Each row of a before or after table is a point. The points were changed in one or more steps. Then noise was added and the rows were shuffled. The steps act on columns, c1 being the first. Name the steps. A step turns or swaps two columns, mirrors them in a line or flattens them onto one, adds a multiple of one to another, or multiplies or shifts one. Angles are multiples of 10 degrees, from the lower column toward the higher: turns from -170 to 170, lines from 10 to 170 but not 90. Use the fewest steps. Two steps may share a column if one is a turn and the other turns, adds or multiplies; they go together, in the order done. Otherwise the lowest column goes first.

Before:
[[-3.2 -6.7]
 [ 3.0 -5.7]
 [ 2.3 -6.7]
 [ 5.1  0.4]
 [-3.2 -4.5]
 [ 0.8 -1.8]
 [ 0.1 -5.3]
 [ 2.9 -3.4]
 [ 7.7  0.8]
 [ 8.0  3.6]
 [-4.3 -2.0]
 [ 0.9 -3.4]]
After (12 x 2):
[[-2.4 -4.9]
 [-3.5 -2.9]
 [ 4.8  1.3]
 [ 3.4 -2.8]
 [ 7.5  2.5]
 [ 1.5 -3.0]
 [ 4.1 -5.4]
 [ 7.3  5.4]
 [ 0.6 -1.6]
 [ 3.6 -6.2]
 [ 0.9 -5.0]
 [-1.6 -7.1]]
Steps: turn c1 and c2 by 10 degrees

Before (14 x 4):
[[ -2.0   0.8   1.8  -5.1]
 [ -3.2  -4.5 -10.8   0.1]
 [ -0.7   0.8   4.5  -2.4]
 [ -1.4   2.3   1.8   0.8]
 [ -0.1   3.5  -1.0   4.8]
 [ -3.2   4.5  -0.3   2.1]
 [  0.1  -4.6  -7.1  -4.6]
 [ -0.3   4.5  -0.3   1.8]
 [  2.9  -4.1   4.8  -8.0]
 [ -3.6  -4.6  -8.7  -0.6]
 [ -5.1  -5.4  -6.6  -3.0]
 [ -3.1   1.7   3.4   4.0]
 [ -1.5  -7.1  -6.6   0.2]
 [  1.0   2.6   5.2  -2.4]]
After (14 x 4):
[[-5.8 -5.9 -3.8  4.6]
 [-4.8 -9.0 -4.1 -0.7]
 [-1.0  4.9 -0.8 -4.4]
 [ 4.1  1.6  2.3  2.9]
 [ 2.4  3.1 -0.1 -1.0]
 [ 4.4  1.6 -1.4 -3.9]
 [-5.6 -6.6 -7.4  0.2]
 [ 2.5  0.9 -0.6  5.9]
 [-3.1 -7.5 -7.6  3.2]
 [ 3.5 -5.1  4.9  8.2]
 [-7.6 -6.2 -7.8  0.5]
 [ 1.7  5.6 -3.0 -2.0]
 [ 0.1  5.7 -0.8 -1.3]
 [ 4.6  3.3  3.1  2.3]]
Steps: mirror c1 and c3 in the line at 60 degrees; multiply c2 by 1.3; multiply c4 by -1

Before (9 x 6):
[[-3.6  1.7 -1.2 -0.8  1.2 -7.8]
 [-5.4 -6.2  1.3 -3.6 -3.9 -1.0]
 [ 2.0  3.4 -0.5 10.3 -0.7 -3.2]
 [-0.5  3.7 -1.1  7.2  3.9 -0.3]
 [-0.6 12.3 -0.7 -2.5 -1.1 -0.6]
 [ 1.5 -0.4 -0.7  5.0 -3.3  0.5]
 [ 3.1 -1.5 -0.5 -2.5  0.1 -0.5]
 [-4.1 -1.6 -0.4  0.9 -1.8 -0.3]
 [ 2.1 11.2  6.0  2.3 -0.5 -0.9]]
After:
[[  0.0 -11.4   3.9  -0.8  -0.6   2.4]
 [  3.7   2.3  -2.3  -0.5  -2.3   0.9]
 [ -1.1  -3.7  -2.5  -4.9  -1.0  10.6]
 [ -2.0  -0.1  -2.7  -6.0  -4.3   4.0]
 [  1.0  -3.4  -3.3  -6.9   5.3   6.3]
 [  4.2   7.1  -0.6   5.4  -5.3  -2.7]
 [  3.9  -1.3  -3.5  14.2   1.6   3.2]
 [ -3.4   0.7  -2.4   3.7   0.1  -2.0]
 [  2.7 -11.8  -2.2   3.4  -1.6  -1.8]]
Steps: turn c1 and c2 by -170 degrees; shift c3 by -2.0; turn c4 and c6 by 120 degrees; multiply c4 by 2; multiply c5 by 1.3

Before, 14 rows:
[[  1.2  -2.0  -6.1  -9.4   3.3  -3.6  -0.5  -5.0   0.6]
 [  0.8  -3.0  -9.4   0.2   1.7  -5.6  -5.0  -1.8  10.4]
 [ -0.1  -1.0   0.2   2.5   2.0  -6.5  -3.5  -3.6   3.6]
 [ -0.7  -4.8   5.5   1.8   3.0   6.5  -2.1   4.0  -1.7]
 [  3.9  -4.9   6.2  -2.4   0.8  -0.1  -1.1  -3.9   0.4]
 [  3.8  -3.9  -1.5   1.9  -3.5   3.4   2.1  -4.5   1.1]
 [  7.3  -2.4   3.0  -1.3  -1.0   2.2  -4.0  -3.2   1.8]
 [ -1.1   0.7   6.3   1.6   2.8   1.2  -4.2  -2.2  11.9]
 [  4.3  -2.1  -1.8 -10.1  -0.1  -2.5  -0.5  -4.0  -1.9]
 [  0.7  14.7  -5.6   1.1   0.5  -3.9  11.0  -2.8   0.1]
 [  2.0   0.8   2.5 -10.1   2.8  -5.8   4.1   6.1  -1.2]
 [ -0.1  -2.5   5.6  -3.3  -5.9  -3.3  -6.3  -0.2  -2.1]
 [ -0.5  -2.4   3.7  -3.4   2.2   2.1  -5.9   3.5   2.0]
 [  5.7   1.9   4.2   2.0   1.6  -4.8  -5.5  -2.8  -1.4]]
After (14 x 9):
[[  2.2  -5.4   1.6   1.9  -2.1   6.4  -2.1   2.6  -1.2]
 [  0.0  -2.9 -13.8   2.1  -1.8  -5.5  -2.9  -2.4  10.8]
 [  1.4  -1.0  -3.9   2.2  -1.9  -6.7  -3.4  -4.6   4.0]
 [  0.6  -2.3 -10.1  -3.2  -3.3  -3.5   3.5  -6.3   0.7]
 [  1.5  -2.0  -0.3   1.3  -1.8   2.2  -1.7   2.5   1.9]
 [ -3.4  -5.2   2.1  -0.6  -2.4   0.1   0.6  -4.5   0.8]
 [ -5.4  -3.4  -5.8   0.0   1.1   3.4  -0.1  -5.7   0.5]
 [ -7.4  -2.0  -1.0   1.4  -2.8   1.8  -1.7  -4.2   2.0]
 [ -4.4   2.1   0.0   3.7  -4.3  -4.7  -4.3  -3.8  -1.2]
 [  2.3   0.9   2.5   3.1  -1.9   0.8  -3.4  -3.6  12.2]
 [ -3.7  -2.2  -5.6  -3.9  -2.2  -2.5   4.9  -5.3  -1.5]
 [ -2.7  -2.3   1.8   1.3   5.4  -3.4  -2.2  -1.0  -2.2]
 [ -0.3   0.5  -1.3  -5.8  -3.9  -5.5   7.4   5.0  -0.9]
 [ -0.5  14.8  -9.3  -5.3  -1.0  -3.8   5.9  -3.6   0.0]]
Steps: turn c1 and c5 by -150 degrees; shift c3 by -4.0; flatten c4 and c7 onto the line at 130 degrees; shift c8 by -1.0

Before, 13 rows:
[[  1.5  -3.5   4.2 -10.3   3.1   2.4  -1.0   7.6  -6.8  11.3   1.3  -1.7]
 [ -4.2   2.3  -3.1  -3.4   7.5   3.1   3.1   4.2   2.2   0.4  -5.7  10.6]
 [ -0.9   7.2   1.7  -0.8  -0.3  -0.3   2.0   1.1   0.4  -2.2   4.8   8.0]
 [ -4.3  -0.9  -6.8  -0.7   4.7   3.2   0.4   0.0  -4.8   2.9   0.3   5.8]
 [ -6.2   1.2 -10.6  -3.2   4.1   3.0   6.6   5.4  14.5  -1.1   1.6   5.1]
 [  2.9   5.7  -3.2  -3.4   0.9  -0.6   0.3   6.4   3.0  -0.6  -1.8  -0.8]
 [ -8.4   0.5  -0.2  -1.9   3.0  -2.4   1.7   2.9  -4.6   3.5   0.8   1.4]
 [  1.5  -1.9   1.9  -8.2  -5.1  -0.7  -3.2  -0.3  -2.5  -5.9  -3.7   1.7]
 [ -2.6   2.0   2.0  -6.8   2.6   7.6  -8.2  -5.3  -4.5  -3.8  -7.1  -1.8]
 [  1.6  -0.2   3.8   3.7  -0.9   0.5   0.5   4.0   1.4   4.6   0.0  -2.7]
 [ -0.3   5.9   0.5   3.7  -6.1   2.0   9.5   1.0   2.0   2.4  -2.8  -2.3]
 [ -4.9   2.7  -3.5  -2.5  -5.8  -2.2  -1.0  -2.2   2.9   2.7  -2.6   4.1]
 [ -3.7  -1.6  -3.5  -2.7   5.2  -1.5   4.7  -4.8   0.5   6.7  -3.1  -0.3]]
After (13 x 12):
[[  1.6  10.5   3.1   1.3   3.0   2.5  -0.9   7.6  -6.9  11.4   1.0  -1.6]
 [  1.5   8.2   0.8   1.6  -5.2  -0.7  -3.2  -0.1  -2.5  -5.9  -3.6   1.8]
 [ -4.5   0.9  -7.7  -0.4   4.7   3.1   0.3   0.0  -4.8   3.1   0.3   5.8]
 [ -6.3   2.6 -11.7   2.1   4.0   3.2   6.6   5.5  14.6  -1.0   1.5   4.9]
 [  3.0   1.9  -4.1   4.8   1.0  -0.4   0.3   6.4   2.9  -0.5  -1.8  -0.8]
 [ -8.4   1.9  -1.1   0.8   2.8  -2.3   1.7   2.9  -4.7   3.4   0.7   1.4]
 [ -2.8   5.8   1.1   3.6   2.7   7.7  -8.4  -5.4  -4.5  -4.0  -7.1  -2.0]
 [ -5.1   2.0  -4.7   2.7  -5.9  -1.9  -1.0  -2.2   2.6   2.7  -2.7   4.0]
 [ -3.6   2.7  -4.5  -0.1   5.3  -1.6   4.8  -4.9   0.4   6.6  -3.2  -0.3]
 [ -4.2   2.6  -3.8   2.6   7.5   3.1   3.1   4.1   2.2   0.4  -5.7  10.5]
 [ -0.3  -4.8  -0.6   2.8  -6.2   2.0   9.4   1.1   2.0   2.5  -2.7  -2.5]
 [ -0.9  -1.2   0.8   5.2  -0.3  -0.2   1.9   1.0   0.7  -2.2   4.7   7.8]
 [  1.6  -3.2   2.7  -1.3  -0.8   0.3   0.6   3.7   1.6   4.7   0.1  -2.8]]
Steps: multiply c2 by 0.7; turn c2 and c4 by 110 degrees; shift c3 by -1.0

Before:
[[  4.6  -1.6  -1.9   2.8 -15.5   5.6  -5.1  -5.5   2.0  -3.4  -4.6   1.4
    1.2  -2.2]
 [  2.0  -3.0  -2.8   7.0  -9.0  -0.2   4.7   2.9   4.0 -10.3  -4.5   0.9
    2.4   3.7]
 [  4.9  -1.5  -1.6  -1.0   0.9   6.9   0.5   4.4  -4.7  -3.4  -1.2  -2.3
   -1.4   2.9]
 [ -4.3   3.2   4.0   3.1  -5.8   4.9  -0.1   1.7   0.0  -6.2   0.6   5.1
    1.1   3.2]
 [  5.3   2.5   3.0  -1.3   2.1  -8.3   2.3   2.5  -0.3  -5.6  -4.1   2.3
    2.6   0.7]
 [  0.9   1.7  -1.0   5.7  -0.7 -18.6   4.3   3.3  -3.5   0.3   0.6   0.7
   -6.4  -9.3]
 [  4.6  -0.3  -0.6   4.8  -0.4   0.3  -1.7  -3.1  -2.4  -3.8   0.6  -0.1
  -14.3   4.4]
 [  3.3  -2.0   8.4   5.3  -0.4   5.6  -0.9   1.9   3.1  -0.5   0.7  -3.5
    0.1   2.6]
 [  2.3  -2.6  -2.2  -4.0  -6.7   3.0   2.9   1.1   3.4  -4.0   0.5  -1.1
    1.7   6.0]
 [  0.9   3.5  -2.3   5.1   0.2   5.9   4.0   0.0   2.6  -0.2  -0.1  -2.4
    3.8   3.5]
 [ -1.9  -1.6   1.9   0.3   0.5   6.1   1.2   0.5   5.3  -0.9  -3.6   0.8
   -3.3  -1.6]
 [  0.5  -1.2  -1.2   5.2  -0.1   3.3  -6.6   2.2   0.8   0.8  -0.2   1.0
   -1.7   4.3]
 [ -4.3   1.5   1.1   2.1  -3.2  -2.8   0.9   1.4   3.1 -17.4   0.3  -2.1
    3.1   2.6]
 [ -4.0   2.3   7.3  -9.4  -7.3   2.9  -3.4  -0.4  -2.9   0.8 -12.8  -3.3
    1.2   3.1]]
After (14 x 14):
[[  3.2  -1.3  -1.9  -1.1   0.6   2.5  -2.9  -3.4  -4.2  -2.5   3.2   3.1
   -3.0   3.3]
 [  1.5   3.6  -2.5   5.3   0.6   0.1  -0.3  -1.8  -0.5  -1.0  -1.4  -4.0
    1.9   3.5]
 [ -2.2  -1.2  -1.3   0.9   0.9   1.3  -2.7   2.5   3.6  -1.2   1.6  -3.4
   -3.1  -1.2]
 [  1.7  -2.2  -5.0   6.1  -9.0  -2.9   3.0  -0.7   3.5  -9.7   2.9  -2.8
    1.7   3.6]
 [ -4.7   2.3  -4.7  -9.6  -7.2   3.4  -3.4  12.2  -4.8   0.4   6.8   0.3
    0.4   2.6]
 [ -4.7   1.9   0.8   2.5  -3.1  -1.3   2.0  -0.2   0.3 -17.3   1.3  -4.4
    1.9   2.8]
 [  2.7  -1.8   6.4   5.5   0.8   1.9  -3.5   4.6  -0.7  -0.2   5.4  -5.0
   -1.4   2.4]
 [ -4.4   3.3   3.4   2.8  -6.6   2.2  -2.0   1.5   3.6  -5.5   3.4   3.7
    0.7   3.1]
 [  4.0  -2.0  -4.7   2.8 -15.8   5.3  -6.0   3.9   2.1  -3.2  -4.6  -0.7
    0.6  -2.5]
 [  0.2  -1.2  -0.7   5.4  -0.6   4.3  -5.4  -1.9   1.2   0.8   2.2  -0.6
   -2.1   3.6]
 [  4.6   2.8  -0.9  -1.1   1.9  -3.9   5.2   3.3   1.8  -5.6   4.6   1.1
    1.9   0.7]
 [  4.2  -0.7  -0.1   4.7  -0.8   0.8  -0.7   0.5  -1.6  -4.0  -3.8   1.6
  -14.8   4.7]
 [  1.8  -1.8  -1.3  -3.1  -7.8  -0.3  -0.8  -2.5   1.3  -4.2   0.0  -2.9
    1.2   5.8]
 [  0.6   1.8  -0.1   6.3  -1.5  -9.5  11.4  -2.8  -2.0   1.0   2.0   3.8
   -6.0 -10.1]]
Steps: turn c3 and c11 by -50 degrees; turn c8 and c11 by 120 degrees; flatten c6 and c7 onto the line at 130 degrees; turn c9 and c12 by -50 degrees; shift c13 by -1.0

Before:
[[ -4.1  -5.2   3.3   2.5  -1.1  -1.3  -3.9   6.6  -6.4  -1.6   0.7   0.3
   -0.4  -3.9  -4.4  -0.3   3.8  -5.1   1.5   5.3]
 [ -3.6   0.3  -6.6  10.2   7.7  -1.9   4.1  -0.1   5.0   6.7   5.0   1.5
   -5.7  -0.3   2.5  -0.8   0.3   4.1   7.3  -1.1]
 [ -2.2  -2.6   3.3  -4.7   3.2  -3.4  -5.4   3.6   2.9  -3.6   0.5   0.0
    4.4   4.4  -2.0  -2.0   4.1  -4.7  -4.1  -4.2]
 [  8.2  -9.1 -13.2   9.4   2.4  -5.0  -0.2   9.0   4.2  -2.3   5.3   3.3
   -3.8   1.5  -9.1   0.1   3.5  -1.0  -4.0   0.5]
 [ -2.5  -5.8  -1.8   2.7  -0.1  -2.0   0.4  -5.1  -0.1   0.4  -2.6  -5.1
    5.6  -1.6  -5.1   4.2   0.0   2.4  -4.2   2.8]
 [ -6.9  -0.7  -3.9   7.1  -5.7  -0.1   0.2  -1.4   2.3   4.0  -3.6  -3.4
    2.0   5.4  -3.5   1.1  -2.2   3.9   3.3  -9.4]
 [  1.7  -7.4   6.9   2.9  -3.2   1.4   3.4   6.7   5.6  -3.2  -0.8   3.9
   -2.8   8.0   1.3  -0.1  -2.3  -7.0   3.4   3.0]
 [  4.3  -6.2  -1.6   0.2  -5.0  -1.8   6.7  -3.6  -0.6   5.2   2.5  -4.6
    2.5  -4.0  -1.8  -3.5  -0.8  -3.8   1.6   3.5]
 [  1.8   4.0   2.8   2.2   4.7  -0.9  -3.6  -3.2   6.6  -9.3  -1.4   0.5
   -4.5  -8.1   2.6  -3.7   1.5  -3.7  -0.9  -8.8]
 [ -3.0   5.1  -5.2   2.3   0.3  -1.1  -1.1   3.6   2.3  -3.1   4.7  -2.7
    4.2   5.6   0.5   6.4  -3.7   2.3  -0.7   1.6]]
After:
[[ -3.2   0.2  -6.3   3.5   7.4  -2.5  -2.3  -0.2   5.4   6.3   5.3   1.2
   -4.0   2.4   4.1  -0.9   0.3  10.3   7.2  -1.4]
 [  4.4  -5.9  -1.4  -4.2  -5.3  -1.4   2.2  -3.6  -0.8   4.8   3.0  -4.7
    3.8  -2.0   6.6  -3.3  -1.0   0.1   1.5   3.5]
 [  8.9  -9.3 -13.5  -0.7   2.1  -5.0   9.2   9.3   4.5  -2.3   5.2   2.8
   -3.7   2.3  -0.3   0.6   3.5  10.1  -3.9   0.4]
 [ -1.9  -2.2   3.6  -4.4   3.1  -3.5   1.9   3.4   3.0  -3.6   1.2   0.6
    2.0  -0.7  -5.6  -2.1   4.3  -5.0  -3.9  -4.6]
 [ -7.3  -0.6  -4.2   3.7  -5.9  -0.3   3.7  -1.5   2.4   4.4  -3.4  -3.4
   -0.7   0.9  -0.2   1.2  -2.2   6.8   3.2  -8.9]
 [ -2.7   5.1  -5.0   2.0   0.6  -0.3  -0.6   4.0   2.0  -3.2   4.9  -2.8
    1.3  -0.3  -0.8   7.1  -3.7   2.8  -0.7   1.3]
 [ -2.2  -5.9  -1.5   1.7  -0.1  -1.5   5.9  -5.0  -0.2   0.1  -2.7  -5.5
    4.4  -2.5   0.1   3.5  -0.3   2.7  -4.0   2.8]
 [ -4.3  -5.5   3.2  -4.5  -0.5  -1.3   4.5   6.5  -6.8  -1.3   0.9   0.6
    1.3  -1.2  -3.9  -0.5   3.7   2.4   1.9   5.7]
 [  1.5   4.0   2.9  -3.7   5.1  -1.4  -2.6  -3.2   6.4  -9.4  -1.0   0.3
    0.6  -0.1  -3.6  -3.5   1.2   2.1  -0.8  -8.5]
 [  2.2  -6.7   7.0  -7.2  -3.2   1.9  -1.4   7.5   5.1  -3.3  -0.8   4.5
   -5.5   3.3   3.2  -0.1  -2.9   3.1   3.6   3.1]]
Steps: swap c4 and c18; turn c7 and c15 by 90 degrees; flatten c13 and c14 onto the line at 150 degrees

Before:
[[  3.4  -0.7  -0.6  -1.6  -1.2   1.6  -3.2   2.9  -2.0   0.3  -4.2   6.0
    1.8   0.7  -0.7  -4.7   0.3  -1.6   0.6  -2.4  -1.9  -1.8   0.8  -3.5]
 [ -0.3  -2.9   0.2  -1.7  -1.9   3.2   0.9   3.8  -1.3  -1.7  -3.1  -0.8
    2.4  -2.6   8.1  -3.6   1.1   3.0  -5.4   7.0  -3.1  -1.1  -1.4   9.0]
 [  2.0   6.6  -3.0   4.3  -7.1   3.2  -5.3   4.5  -2.6  -0.9   0.2   0.9
    3.8  -5.9   2.0   1.0  -8.3   3.5  -3.6   2.4   3.8  -4.3  -3.3   2.8]
 [ -2.0  -2.5  -1.8  -2.8  -0.4  -5.4  -4.8   3.4   3.1   4.4  -3.6   2.2
    2.9  -0.6   2.8  -2.1  -2.4   2.2  -2.0   6.1  -9.2  -7.0  -3.2   3.3]
 [ -1.2  -4.7  -1.1   0.2  -3.1   0.4  -4.8  -1.9   0.9   1.5   0.1   1.7
   -2.4  -6.0   6.6  -5.5   2.1   4.7   0.8   0.1   3.2   1.5  -2.8  -0.2]
 [  4.1  -3.7  -2.6   5.8  -2.8   1.6  -2.0  -1.8   0.5   2.0  -1.8   2.3
   -8.8  -1.0   1.0  -4.2   1.7  -3.6  -1.4  -1.8  -8.9  -3.5  -4.5  -2.5]
 [  3.9  -3.9  -0.5  -0.8  -6.0   1.5   9.0   0.1  -1.8   6.9  -2.1   4.9
  -10.5  -8.0  -1.3  -5.0  -1.3   0.9   0.7   5.1   4.6   0.8   2.9  -1.6]
 [ -9.5  -2.2  -1.3  -1.7  -0.3   5.7  -4.3   3.6  -0.3  -0.6  -0.7 -13.7
    2.5   0.4   5.1  -2.1  -3.8  -0.2  -2.7  -3.0   3.9  -2.3  -4.3  -0.9]
 [ -0.4  -4.2  -1.6  -0.1  -4.6  -1.7  -5.1   1.3  -0.1   0.4   7.3   1.0
    0.3  -1.6   3.4  -2.5  -1.5  -7.8 -16.0   5.1   1.5   0.0  -0.5  -2.6]
 [  2.3  -2.3  25.8   2.1   0.3   6.1   1.4  -0.5   0.7  -1.2  -3.8  -0.1
    4.7  -0.8   0.9  -5.2   1.6  -1.8   0.1  -1.2   5.6   0.6   2.2  -2.8]
 [  5.0  -2.7   7.9   3.9 -12.1   5.2   7.0   0.5  -3.9  -2.1  -1.6   2.6
   -2.9  -0.4   0.6  -5.4  -4.9   5.2  -3.3   4.3  -6.5  -6.2  -0.4  -4.0]
 [ -7.2   1.9  -2.0  -0.8  -3.2  -1.0   2.6   8.1  -3.0   0.9  -4.1   4.8
    4.7   0.0   2.6  -3.9 -12.2   3.0   0.3  -0.5   1.4 -16.3  -4.9   5.5]
 [  4.2   3.0   0.0  -1.4   0.2 -11.0   1.0   9.1  -0.4   3.3   1.0   2.0
    5.1  -1.8   0.8  -4.3  -0.8   1.2   0.6  -2.6  -1.1  -2.7  -0.1   6.6]]
After, 13 rows:
[[ -2.6  -1.0  -1.6  -3.5   0.0  -5.5  -5.2   2.4   2.6   4.1  -3.5   1.7
    3.2  -1.0  -2.0  -3.0   2.8   2.0   5.2   6.0   7.5  -7.0  -3.3   2.7]
 [ -1.3  -4.6  -3.4   0.0  -2.1   0.1  -4.9   0.2  -2.1   1.5   0.2   2.2
   -2.6  -6.6  -7.5  -5.8   0.4   4.7  -1.9   0.7  -2.4   1.5  -2.4   0.2]
 [  4.8  -2.9  -4.5  -0.8  -4.3   1.6   9.2  -1.8  -0.1   6.4  -2.1   5.1
   -9.7  -7.2   1.6  -5.0   0.8   0.3  -2.4   5.5  -5.0  -0.1   2.5  -1.3]
 [  4.1  -4.5  -3.2   5.7  -1.1   1.5  -2.3   0.9  -1.9   1.8  -0.8   2.0
   -9.2  -1.4  -1.5  -3.9  -1.4  -3.6   4.2  -1.2   7.7  -3.5  -4.7  -3.0]
 [  2.0  -2.4  13.5   2.6 -11.2   5.8   1.5   1.0  -0.6  -1.0  -3.5   0.3
    5.0  -0.8  -1.4  -4.9  -0.5  -1.5  -2.4  -0.8  -5.8   1.0   1.7  -2.5]
 [  1.8   6.8  -6.4   4.4  -3.9   3.0  -5.9  -2.7   5.1  -0.3   0.4   0.4
    4.2  -5.5   1.5   1.1   8.8   3.5   1.5   0.8  -5.0  -5.0  -3.2   3.2]
 [ -0.5  -3.3  -4.4  -0.5  -3.3  -1.3  -4.9  -0.2   1.3   0.3   7.4   0.8
    0.5  -1.2  -3.1  -2.1   2.5  -8.1  14.5   5.2  -6.1   0.3  -0.1  -2.2]
 [  4.5   2.2  -0.3  -1.3   0.0 -10.9   0.5  -0.6   8.7   2.3   0.9   2.0
    5.2  -1.8  -0.9  -3.8   1.2   1.1   0.0  -3.4   1.1  -2.9  -0.2   6.2]
 [  5.1  -2.0  -3.4   3.8 -12.8   5.2   6.9  -3.8   0.9  -2.7  -1.4   2.4
   -2.9  -0.7   1.3  -6.3   5.1   4.8   5.4   4.5   5.2  -6.1  -0.9  -3.9]
 [ -7.8   1.5  -2.6  -0.6  -2.0  -0.8   2.0  -3.8   8.3   0.9  -3.6   4.9
    4.8   0.2   2.6  -4.1  12.1   3.2  -0.8  -1.7  -1.1 -16.2  -5.1   5.2]
 [ -9.8  -2.4  -1.1  -1.7   0.6   6.0  -4.5   0.3   3.3  -1.0  -0.8 -13.8
    1.9   0.7  -4.2  -2.2   5.8  -0.5   1.6  -2.4  -4.7  -2.4  -4.2  -0.8]
 [  0.0  -1.4  -1.5  -1.7  -1.5   3.3   1.2  -0.9   4.0  -0.9  -3.3  -0.3
    2.4  -2.5  -9.3  -4.2   2.0   3.6   6.4   7.2   1.3  -0.9  -1.7   8.9]
 [  3.6  -1.3  -1.3  -1.3  -0.3   1.6  -3.3  -2.6   2.7  -0.2  -4.4   6.7
    1.8   0.3   0.4  -4.4  -0.4  -1.7   0.2  -2.4   1.8  -1.1   0.7  -3.8]]
Steps: turn c2 and c20 by -10 degrees; multiply c3 by 0.7; turn c3 and c5 by -40 degrees; swap c8 and c9; turn c15 and c17 by 160 degrees; turn c19 and c21 by 160 degrees
